Rows are points. The window is the flat piece filled in between its corners: a triangle in 3 columns, a solid with four corners in 4, and so on. A path goes straight from each point to the next, and from the last back to the first. After which points does the path pass through the window?

Window (3 x 3)
[[ 1.4 -1.7  2.3]
 [-6.6  3.9 -2.5]
 [ 1.1 -6.8  3.3]]
Path:
(1): [-0.7 -1.7 -4.8]
(2): [ 2.2 -1.2  8.5]
(3): [-6.6  0.9  3.3]
(4): [-3.6  2.9 -3.4]
(5): [-5.0  2.3 -4.4]
(6): [-8.1  5.4  2.5]
(7): [ 1.8 -7.6  6.9]
(8): [  6.5 -10.8   0.8]
(9): [-0.1  0.2 -5.4]
(10): [-4.9  2.0  2.1]
(11): [-3.0  2.0  5.8]
(12): [ 1.3 -2.4 -1.8]
Through the window after points: 1, 3, 5, 9, 11

Window (6 x 6)
[[-3.3  3.5  7.5 -0.4  4.9 -9.8]
 [ 5.7  3.2  8.4 -2.7  9.4  2.7]
 [ 3.6  6.5 -1.7 -0.6 -7.6 -1.9]
 [-0.7  0.6 -7.2 -2.9  5.8  0.7]
 [ 1.5 -5.3 -6.4 -4.1  2.6  1.4]
 [-0.5 -3.5 -7.0  1.9  3.1  3.0]]
Path:
(1): [-2.5 -0.2 -2.4 -4.7 -1.8  1.0]
(2): [ 3.5 -0.6 -4.9  2.6  4.5 -6.0]
(3): [ 6.5 -4.7 -6.4  3.5  5.2 -2.1]
(4): [-2.9 -1.5 -5.3  0.1  2.2  4.2]
(5): [-6.6  1.4 -6.8 -7.5  2.5  3.8]
(6): [ 2.8 -2.4 -4.8 -1.6  4.6 -0.4]
(7): [ 7.6 -2.2 -6.8 -0.1  5.0 -1.3]
(8): [-4.1 -4.2 -1.8 -6.6  0.7  3.1]
Through the window after points: 3, 5, 7

Window (8 x 8)
[[ -0.5  -2.0   0.3   4.1  -0.7 -11.0  -2.6  -3.6]
 [  7.1  -2.7  -4.7   0.2   0.0  -6.2  -0.8  -1.6]
 [  2.2 -11.7  -0.8   5.8  -3.9 -12.2   7.8  -0.7]
 [  3.4   8.2   3.1   2.7   2.4   9.3  -1.2   2.1]
 [  4.5  10.3   0.3   4.7   4.4   1.6   3.9  11.5]
 [ -4.1   3.7  -6.2   0.8   3.4   6.6  -6.2   1.3]
 [  1.9   3.2   2.2   2.5  12.0   6.6  -3.1   6.1]
 [ -3.3   2.0  -2.8  -4.3   5.0  -0.5   0.3  -5.0]]
Path:
(1): [ 2.4  2.4 -1.3  3.4  4.5  0.7 -1.0 -2.8]
(2): [ 0.8  5.2 -2.9  8.8  4.6 -1.3  4.9 -5.6]
(3): [-0.7  2.2  2.3  0.2  1.7  0.3 -0.4  4.4]
(4): [ 0.3 -0.7 -0.2 -3.1  0.6 -1.4 -1.1  5.9]
(5): [ 2.6  1.4 -1.9  9.1  2.9 -4.0  6.6 -2.2]
(6): [ 1.9  5.6 -2.6  6.6  5.4  1.7  0.5 -2.5]
(7): [ 0.6  1.0 -0.4 -1.2  2.6  0.7 -3.4  7.0]
(8): [-3.5  5.2  3.3 -6.3  3.4  8.2 -3.7 11.4]
(9): [ 2.8  3.9 -2.0  3.7  5.0  4.1  0.2 -1.0]
(10): [ 4.0  5.0 -6.6  7.1  4.8  2.5  3.0 -2.1]
(11): [ 1.4  3.6  0.7 -1.5  2.8 -2.1  0.4  4.9]
(12): [ 1.0 -1.3  2.4 -1.0 -0.1  1.5 -2.5  5.2]
Through the window after points: 4, 6, 10

Window (9 x 9)
[[-1.4  5.0 -1.5  0.2 -5.0 -1.2  2.9 -2.2 10.5]
 [-0.9  5.2 -6.5 -2.1 -3.0  8.8 -4.5 -4.4  3.0]
 [-1.4  0.6 -4.7  3.9 -7.2  6.8  1.9 -5.2 -1.7]
 [-2.0  2.1 -9.5  1.8  3.4 -4.9 -3.2 -9.1 -2.2]
 [ 3.8  5.6  6.7  5.7  3.4 -0.9  4.4  4.8 -9.5]
 [ 4.3 -2.6  7.5  4.5 -1.3 -0.3  2.3  4.0 -0.6]
 [ 7.0  5.0  3.9 -4.2 -5.6 -3.1  5.6 -3.5  8.1]
 [-1.0  0.5 -3.0 -4.9  4.2 -2.0  9.4 -3.4 -3.0]
 [ 2.6  3.5 -8.1 -3.7 -5.6 -8.6  0.0 -1.2  7.4]]
Path:
(1): [ 6.0  0.9 -9.2  5.0  2.8  2.8  0.1 -1.7  0.9]
(2): [ 6.0  4.9 -2.0  4.0  2.0 -2.1  6.3 -2.5  1.7]
(3): [ 1.0  2.0  4.7 -1.9 -3.5 -5.1  2.6  0.0 -2.2]
(4): [-4.7  1.9 -2.4 -4.1 -7.0 -5.1 -2.3 -4.0  4.7]
(5): [11.5  6.7 -5.5  0.4  0.2  2.3  5.2 -0.6  5.7]
(6): [ 4.2  5.0 -6.8  4.0  0.7 -1.6  4.7 -3.2  1.3]
(7): [-4.2 -0.2  3.6 -2.0 -0.8 -1.8 -1.3  0.7 -3.5]
(8): [-0.3  5.7  3.6 -6.5 -6.8 -4.7  1.0 -0.8  0.9]
(9): [ 7.2  2.0 -2.3  2.9 -3.5  3.7  7.1 -1.7  9.9]
(10): [ 8.6  2.6 -4.4  2.2  1.5 -1.9  6.5 -2.5  5.1]
(11): [-4.4  2.1  3.4 -3.8 -5.3 -7.9  1.1 -0.8 -1.2]
(12): [  1.5   5.1   1.9  -4.7 -10.6  -5.1  -4.7  -2.8   2.1]
(13): [ 3.3  2.5 -5.3  7.2  4.3  1.2  4.6 -2.1  2.7]
(14): [ 7.5  0.5 -4.0  7.4  0.1 -0.8  4.6  4.4  3.1]
(15): [-1.0 -0.7  6.1 -0.3 -3.5  0.9  0.1 -2.9 -2.2]
(16): [-4.0  3.0 -4.1 -2.5 -2.4 -0.8  0.6 -4.4 -0.8]
Through the window after points: 4, 14

Window (11 x 11)
[[ 8.0  8.5 -1.4 -5.7  4.7  7.4  8.6  3.7 -1.8 -9.4  5.3]
 [ 7.7  0.0  3.2  7.0 -1.7 -1.6  3.1 -0.2  0.0 -2.3  7.4]
 [ 6.5 -0.3  5.0 -0.6  1.1  4.2 -9.6 -1.7  1.7  2.4 -0.7]
 [-2.5 -3.0 -2.0  0.9 -1.0  5.4  4.1  4.4  5.1  2.1  0.7]
 [ 0.3 -2.7 -8.1  5.8  0.3 -0.3 -1.2 -4.2 -2.2 -3.0 -3.1]
 [ 6.6  4.4 -4.9  5.0 -5.6  5.3  9.5  9.3 -7.7  1.5 -3.0]
 [ 6.2  1.2  1.4  2.8 -8.5  0.4  4.5  9.6 -5.3 -9.1  1.4]
 [ 3.2 -4.0  1.1  5.0 11.1 -2.4 -4.1  2.4  4.7  0.0  5.1]
 [ 0.2 -1.9 -9.9 -7.1  8.7 -4.3  5.1 -1.7 -3.2  8.1 -4.1]
 [-5.4  9.0 -3.6 -8.1 -4.4  1.1 -8.4  6.4  0.3  0.8  4.6]
 [ 5.7  5.5  5.5  5.1  2.6  0.7  5.3 -0.5  2.8 -6.3 -0.9]]
Path:
(1): [ 4.7  3.9 -2.9 -0.9 -1.0 -0.5 -0.1  3.8  5.4 -0.7  3.0]
(2): [-1.2  1.2 -0.7  2.0  3.8  3.2  1.3 -0.6 -7.3  0.4  0.9]
(3): [ 0.2  4.1  3.5 -4.4  1.3  6.5  2.3  2.6 -7.9 -0.4 -0.3]
(4): [ 7.0  1.7 -7.8  4.8 -7.7 -3.8  1.3  2.2  7.8 -4.4  4.7]
(5): [12.9  5.6 -8.5  2.0  0.5 -4.1  0.0  5.5  3.4  0.2 -0.1]
(6): [-0.5 -1.4  1.3  1.3  0.5  4.3  4.1  2.2  0.5 -1.2  2.8]
(7): [ 1.3 -0.8 -1.3  2.6  1.5  3.7  1.1  1.0 -5.4 -2.6  1.1]
(8): [ 5.3  3.1 -7.1  1.8 -1.5 -1.3  3.2  0.6  5.3 -0.6 -2.3]
(9): [ 2.5  1.4 -8.0 -2.6  2.8 -2.4  4.4  0.2  3.0  4.3 -3.3]
(10): [ 1.1 -1.9 -3.4 -3.2  5.6 -0.8  2.8  0.5 -5.7  3.1  0.9]
(11): [ 0.5  3.1  2.3  1.7  8.6  0.7  2.3  3.0 -7.2 -1.7  3.6]
(12): [ 4.4 -2.4 -5.8  0.5 -0.2  1.8 -3.2 -0.4  6.1 -0.6 -3.0]
Through the window after points: 5, 7, 9
